Rows are points. A path goes straight from each point to the next, and from the last back to the first. The post is the endless flat space through its rows: a point in 2 columns, a line in 3, a plane in 4, and so on, so that a path can go around it. How many times does the path go around the post? Going back the other way cancels.

Post (2 x 3):
[[ 0.06 -0.49  0.07]
 [-0.13  0.14 -0.08]]
Path (28 x 3):
[[-0.38 -0.09  0.23]
 [-0.26 -0.02 -0.04]
 [-0.19 -0.16 -0.25]
 [-0.01  0.02 -0.35]
 [-0.47  0.20 -0.30]
 [-0.41 -0.48  0.38]
 [-0.09 -0.09  0.21]
 [ 0.12  0.01  0.19]
 [ 0.46 -0.22 -0.20]
 [ 0.08 -0.01 -0.43]
 [-0.26 -0.57 -0.28]
 [-0.35 -0.13  0.04]
 [-0.21 -0.24  0.38]
 [-0.01  0.08  0.15]
 [ 0.25 -0.52  0.06]
 [ 0.20 -0.58 -0.12]
 [-0.31 -0.33 -0.25]
 [-0.46 -0.47  0.20]
 [-0.01 -0.45  0.18]
 [ 0.02 -0.09  0.32]
 [ 0.39 -0.72  0.13]
 [ 0.21 -0.11 -0.37]
 [-0.23  0.18 -0.40]
 [-0.32 -0.71 -0.02]
 [ 0.00 -0.33 -0.14]
 [ 0.05 -0.12 -0.14]
 [ 0.18 -0.02 -0.05]
 [ 0.19 -0.39  0.27]]
Times around: 2

Post (5 x 6):
[[-0.21  0.48  0.19  0.18  0.19 -0.12]
 [-0.06 -0.05 -0.29  0.23 -0.55  0.23]
 [ 0.30 -0.24  0.56  0.07  0.20 -0.64]
 [-0.03 -0.31  0.29  0.20 -0.43  0.04]
 [-0.33  0.26  0.08 -0.07  0.02  0.00]]
Path (18 x 6):
[[-0.03 -0.09  0.27  0.22 -0.09 -0.37]
 [-0.13  0.01 -0.43 -0.43 -0.48 -0.12]
 [-0.20  0.27 -0.31 -0.03 -0.37  0.35]
 [ 0.19 -0.13  0.29  0.20  0.02 -0.01]
 [-0.05  0.13  0.10  0.36  0.20 -0.20]
 [-0.14 -0.04  0.30  0.35  0.06 -0.31]
 [-0.01 -0.21  0.28  0.21  0.12 -0.17]
 [ 0.51 -0.08  0.24 -0.22  0.30 -0.27]
 [ 0.24  0.96 -0.22  0.26 -0.11 -0.15]
 [-0.20 -0.08  0.48  0.34 -0.42 -0.01]
 [-0.53 -0.41 -0.04 -0.05 -0.05 -0.13]
 [-0.52  0.27  0.17  0.32  0.09  0.24]
 [ 0.01 -0.28  0.06  0.40 -0.71  0.44]
 [ 0.12 -0.30  0.50  0.09 -0.65 -0.01]
 [ 0.04  0.10  0.02  0.14 -0.12 -0.34]
 [-0.25 -0.05  0.12  0.52 -0.28 -0.13]
 [-0.10  0.25 -0.13  0.08  0.17 -0.16]
 [-0.34  0.15  0.01  0.61  0.13 -0.04]]
Times around: 1

Post (8 x 9):
[[-0.13  0.14  0.10  0.09  0.55 -0.53  0.08 -0.18  0.34]
 [-0.12 -0.44  0.01  0.16  0.13 -0.05  0.03  0.26 -0.02]
 [-0.60 -0.56 -0.03 -0.11 -0.33  0.39  0.62  0.62  0.51]
 [ 0.22 -0.10  0.15 -0.09  0.22 -0.33 -0.25  0.12  0.52]
 [ 0.35 -0.12 -0.46  0.04  0.09 -0.28 -0.06 -0.12  0.23]
 [ 0.01 -0.26  0.05  0.31 -0.13 -0.06  0.15 -0.55 -0.03]
 [ 0.17  0.62  0.19  0.14 -0.03 -0.34  0.11 -0.34  0.02]
 [ 0.43  0.13 -0.10 -0.28  0.23 -0.31 -0.03 -0.49  0.06]]
Path (26 x 9):
[[-0.08  0.03  0.38  0.23  0.24 -0.36 -0.09 -0.56  0.21]
 [-0.15 -0.29  0.35  0.68  0.28 -0.22 -0.45  0.18 -0.10]
 [-0.26 -0.04 -0.28  0.28 -0.47 -0.09  0.26 -1.00  0.05]
 [-0.19  0.11  0.02 -0.08  0.05 -0.28  0.31  0.08  0.28]
 [ 0.36 -0.38  0.03 -0.10 -0.15  0.00  0.30  0.18  0.40]
 [ 0.03  0.19 -0.06  0.57 -0.13 -0.15  0.26 -0.25  0.07]
 [ 0.22 -0.17 -0.49 -0.30  0.06  0.00  0.30 -0.68  0.15]
 [ 0.11  0.25  0.17  0.19  0.10 -0.23 -0.49  0.44  0.14]
 [ 0.34  0.84  0.29 -0.20 -0.09  0.12  0.08  0.00  0.35]
 [ 0.72  0.18 -0.12  0.09  0.19 -0.36  0.04 -0.08 -0.35]
 [-0.03 -0.74 -0.35 -0.02  0.15 -0.09  0.21  0.18  0.10]
 [-0.17  0.12  0.21 -0.11  0.00 -0.49 -0.15  0.26  0.51]
 [ 0.08 -0.10  0.20 -0.34  0.10 -0.28  0.19 -0.39  0.27]
 [ 0.59  0.38 -0.05 -0.04 -0.04 -0.28  0.26 -0.24  0.45]
 [-0.01  0.26  0.32 -0.15  0.06  0.19  0.20 -0.10  0.38]
 [-0.28  0.23 -0.09  0.30  0.15 -0.21 -0.03 -0.40  0.24]
 [-0.15  0.47  0.09  0.58 -0.18 -0.46  0.03  0.15  0.32]
 [ 0.21 -0.29  0.14 -0.64  0.06 -0.05  0.18 -0.01  0.19]
 [ 0.06 -0.10  0.03 -0.15 -0.07  0.05  0.51 -0.29  0.30]
 [ 0.21  0.11 -0.02  0.01 -0.05  0.03  0.16 -0.14  0.33]
 [ 0.07 -0.24 -0.07 -0.27  0.43 -0.21 -0.21  0.06  0.02]
 [-0.17 -0.31  0.24  0.16  0.05 -0.06 -0.24 -0.14  0.30]
 [-0.42  0.00  0.14  0.03  0.26  0.05  0.22  0.35  0.46]
 [ 0.19  0.28  0.16  0.69 -0.07 -0.36  0.13 -0.11  0.03]
 [-0.19 -0.29 -0.16  0.52  0.23 -0.62  0.35  0.04  0.24]
 [-0.30 -0.05  0.15 -0.08  0.23 -0.37  0.04  0.05  0.52]]
Times around: 1

Post (11 x 12):
[[-0.10 -0.06 -0.55 -0.70  0.03 -0.18  0.35 -0.18  0.05  0.17  0.43  0.12]
 [ 0.09 -0.29  0.03 -0.05 -0.12 -0.07 -0.46 -0.21  0.22 -0.37 -0.26  0.11]
 [ 0.17 -0.03 -0.04  0.10 -0.12  0.08  0.33  0.39 -0.15  0.32 -0.14 -0.31]
 [ 0.21 -0.20  0.32 -0.09  0.21 -0.28 -0.31 -0.41  0.56 -0.15  0.07 -0.32]
 [-0.19  0.27  0.40 -0.03  0.12 -0.09 -0.02  0.55 -0.14 -0.12 -0.34 -0.08]
 [-0.61  0.42 -0.22 -0.15  0.04  0.39  0.12  0.59  0.00  0.34 -0.09  0.07]
 [-0.07  0.10  0.15 -0.23  0.30  0.55 -0.25 -0.52 -0.50  0.62  0.14 -0.40]
 [-0.08 -0.28  0.04 -0.36 -0.13  0.11 -0.04  0.45  0.28 -0.25 -0.52  0.02]
 [ 0.04  0.01  0.65  0.32 -0.13  0.12 -0.04  0.22 -0.09 -0.07  0.29 -0.18]
 [ 0.14 -0.15  0.13 -0.21 -0.26 -0.01 -0.25 -0.06 -0.11  0.44  0.38 -0.49]
 [ 0.24 -0.25  0.15  0.12  0.00 -0.14 -0.04  0.48  0.17 -0.09  0.33  0.23]]
Path (22 x 12):
[[-0.67 -0.10  0.21 -0.46 -0.15  0.48  0.34  0.11  0.26  0.09 -0.32 -0.21]
 [-0.21  0.03 -0.77 -0.25 -0.58  0.23  0.43  0.09 -0.18  0.36 -0.57 -0.05]
 [ 0.53  0.00  0.33  0.31  0.13 -0.05 -0.16  0.12  0.22  0.02 -0.04 -0.20]
 [ 0.26 -0.26 -0.19 -0.03 -0.68  0.06 -0.15  0.30 -0.14  0.00 -0.06 -0.37]
 [-0.01 -0.10  0.51  0.05  0.15 -0.38 -0.06 -0.02  0.44 -0.35 -0.05 -0.51]
 [-0.13 -0.62  0.00 -0.57 -0.38  0.35  0.08  0.50  0.23  0.36 -0.25 -0.35]
 [ 0.19  0.07  0.58  0.20 -0.16 -0.15 -0.39  0.06  0.73  0.15  0.03 -0.24]
 [-0.22  0.16  0.52 -0.62 -0.08  0.53 -0.37 -0.10 -0.20  0.95  0.10 -0.48]
 [ 0.04  0.00  0.57  0.24 -0.05  0.20  0.05  0.58  0.26  0.32 -0.12 -0.02]
 [ 0.33 -0.18  0.27 -0.17 -0.05 -0.03 -0.04  0.16  0.14 -0.05  0.20  0.02]
 [ 0.45 -0.04 -0.07 -0.15  0.14  0.05 -0.33  0.16 -0.12  0.04  0.26 -0.16]
 [ 0.27 -0.37 -0.09  0.24 -0.16 -0.19 -0.04  0.10 -0.04  0.01  0.38 -0.21]
 [-0.18  0.00 -0.01  0.61 -0.04  0.10  0.11  0.14  0.25  0.19 -0.08  0.10]
 [ 0.16 -0.24 -0.20 -0.39 -0.21 -0.10 -0.23  0.46 -0.11  0.51 -0.29 -0.13]
 [ 0.09  0.01  0.54 -0.41  0.49 -0.07 -0.15 -0.16  0.31 -0.18  0.14  0.17]
 [ 0.17 -0.34  0.07 -0.16  0.10 -0.03 -0.10 -0.02  0.48  0.57  0.33  0.02]
 [ 0.11 -0.36  0.17 -0.11  0.26 -0.19  0.01 -0.44  0.15 -0.36  0.09  0.08]
 [-0.34  0.43  0.04  0.45  0.24  0.41 -0.16  0.44 -0.28  0.31  0.48 -0.32]
 [ 0.39  0.08  0.12 -0.08  0.27  0.17  0.11  0.22 -0.37  0.01 -0.09  0.09]
 [ 0.25 -0.17  0.01 -0.17 -0.04  0.35 -0.63  0.19  0.09  0.59 -0.07 -0.09]
 [ 0.27 -0.10  0.35 -0.19  0.40 -0.07 -0.16  0.04  0.14 -0.22 -0.21 -0.25]
 [ 0.06 -0.56 -0.05 -0.22 -0.20  0.06 -0.20 -0.15  0.26  0.06  0.19 -0.42]]
Times around: 2

Post (13 x 14):
[[-0.05  0.07 -0.06 -0.32  0.15 -0.13  0.46  0.22 -0.39  0.41 -0.04  0.04
   0.25 -0.28]
 [-0.09  0.24 -0.06  0.66 -0.10 -0.04 -0.26  0.32 -0.14  0.19  0.02  0.14
  -0.01 -0.15]
 [-0.14  0.20 -0.05 -0.26 -0.02  0.18  0.06 -0.04  0.47 -0.03 -0.26 -0.11
  -0.03 -0.02]
 [ 0.13  0.22 -0.33  0.15  0.02 -0.28 -0.03 -0.09 -0.37 -0.14 -0.13  0.00
   0.15  0.04]
 [ 0.36  0.50  0.45 -0.30  0.85  0.26 -0.22 -0.04  0.51 -0.09 -0.01 -0.01
  -0.39  0.07]
 [ 0.01  0.11 -0.19 -0.29 -0.31 -0.08 -0.47  0.22  0.07  0.24 -0.11 -0.26
  -0.19  0.15]
 [-0.37  0.23  0.07 -0.24  0.03  0.17 -0.27  0.05  0.08  0.05  0.00  0.02
  -0.11  0.05]
 [ 0.26  0.05 -0.13  0.20 -0.04 -0.14  0.03 -0.13 -0.04  0.00  0.13  0.30
   0.13  0.42]
 [ 0.51 -0.43  0.47 -0.32  0.40 -0.80 -0.28 -0.50  0.44  0.54 -0.65  0.22
   0.65  0.09]
 [-0.15  0.01  0.10 -0.23 -0.23  0.62 -0.28 -0.21  0.36 -0.06 -0.24 -0.34
  -0.24 -0.03]
 [ 0.14 -0.17 -0.06 -0.21  0.20 -0.33  0.07 -0.22  0.05  0.26 -0.33  0.46
   0.01 -0.03]
 [-0.14  0.10 -0.01 -0.12 -0.07  0.00  0.22  0.23 -0.15 -0.21  0.25  0.26
  -0.05 -0.29]
 [ 0.10  0.36  0.27 -0.18  0.03 -0.20 -0.10 -0.20  0.16  0.17 -0.16 -0.01
  -0.12 -0.01]]
Path (28 x 14):
[[ 0.31  0.27 -0.20  0.05 -0.18 -0.91  0.05  0.46  0.28  0.01  0.20  0.41
  -0.26  0.12]
 [ 0.05 -0.08  0.02  0.03 -0.32  0.08 -0.30  0.39 -0.12  0.22 -0.21  0.07
  -0.64 -0.28]
 [ 0.09 -0.12 -0.15 -0.27 -0.03 -0.10 -0.19  0.18 -0.12  0.14 -0.01  0.29
   0.04  0.10]
 [-0.08  0.72 -0.39  0.25  0.07  0.41 -0.32 -0.23  0.04  0.10 -0.54 -0.27
  -0.46 -0.17]
 [ 0.02  0.02 -0.42  0.06  0.03 -0.38  0.00  0.06  0.26  0.24  0.07  0.47
   0.12 -0.02]
 [-0.41  0.15  0.22 -0.38  0.69 -0.22  0.05  0.10  0.19  0.80 -0.39  0.08
   0.00 -0.01]
 [-0.40  0.26  0.43  0.37 -0.13  0.26  0.14 -0.41  0.48  0.12 -0.38  0.08
  -0.01  0.06]
 [ 0.33  0.56 -0.28 -0.14 -0.16 -0.17  0.22  0.11  0.35 -0.16 -0.24 -0.31
  -0.06  0.41]
 [-0.23  0.73  0.20 -0.46  0.01 -0.02  0.02  0.20  0.07  0.20 -0.22  0.10
  -0.32 -0.29]
 [ 0.53  0.32  0.23 -0.08  0.05  0.37  0.22 -0.67  0.50  0.35 -0.44 -0.21
  -0.10  0.05]
 [ 0.39 -0.23 -0.11  0.08  0.44 -0.26 -0.22 -0.07  0.00  0.13 -0.09  0.15
   0.15 -0.18]
 [-0.32  0.27 -0.34 -0.22  0.06  0.28  0.19  0.81 -0.24  0.00  0.41 -0.17
  -0.66 -0.40]
 [-0.03  0.08  0.17 -0.12  0.08 -0.03  0.15  0.04  0.13 -0.06 -0.12  0.12
  -0.07 -0.28]
 [ 0.27 -0.17 -0.03 -0.06 -0.04 -0.66 -0.48 -0.22 -0.16 -0.30 -0.18  0.39
   0.36  0.20]
 [ 0.07  0.28  0.27  0.04  0.11  0.31 -0.05  0.28  0.23  0.04  0.22 -0.13
   0.22 -0.05]
 [ 0.08  0.45 -0.01  0.11 -0.05 -0.16 -0.43 -0.59 -0.30 -0.29  0.13  0.05
  -0.04  0.19]
 [ 0.03 -0.10  0.47 -0.37  0.77  0.70  0.14 -0.59  0.32  0.26 -0.36 -0.35
  -0.11 -0.53]
 [-0.18 -0.04  0.20 -0.23  0.02 -0.50  0.03  0.22 -0.29  0.51 -0.08 -0.09
   0.07  0.01]
 [ 0.34  0.04  0.39 -0.28  0.31  0.21  0.03 -0.17  0.43 -0.17 -0.53 -0.23
   0.07 -0.11]
 [-0.08  0.22  0.36 -0.82  0.19  0.51  0.00 -0.05  0.46  0.34 -0.71 -0.39
   0.05 -0.30]
 [ 0.30  0.02  0.16 -0.02  0.36  0.26  0.20 -0.25  0.47  0.35 -0.30 -0.05
   0.80  0.11]
 [ 0.06  0.00  0.04 -0.23 -0.15 -0.31  0.26 -0.09  0.22  0.35  0.24  0.12
   0.18 -0.03]
 [ 0.25 -0.23  0.27  0.08  0.19 -0.31  0.10 -0.24 -0.01 -0.19  0.11  0.24
   0.11 -0.02]
 [-0.68  0.24  0.16 -0.38  0.09  0.44  0.41 -0.15  0.20  0.02  0.05  0.32
  -0.24  0.41]
 [ 0.20 -0.82 -0.06 -0.58 -0.03  0.02  0.14 -0.01  0.39  0.06 -0.59  0.04
   0.51 -0.22]
 [-0.24  0.22  0.03 -0.50  0.11  0.44 -0.19 -0.29  0.27 -0.27 -0.06  0.15
   0.30  0.42]
 [ 0.06  0.26 -0.06  0.09  0.06 -0.07 -0.21  0.05 -0.32  0.03  0.27  0.11
   0.10 -0.32]
 [-0.14  0.86 -0.12  0.63  0.05 -0.27 -0.10  0.64  0.06 -0.06  0.44  0.03
   0.00  0.04]]
Times around: 5
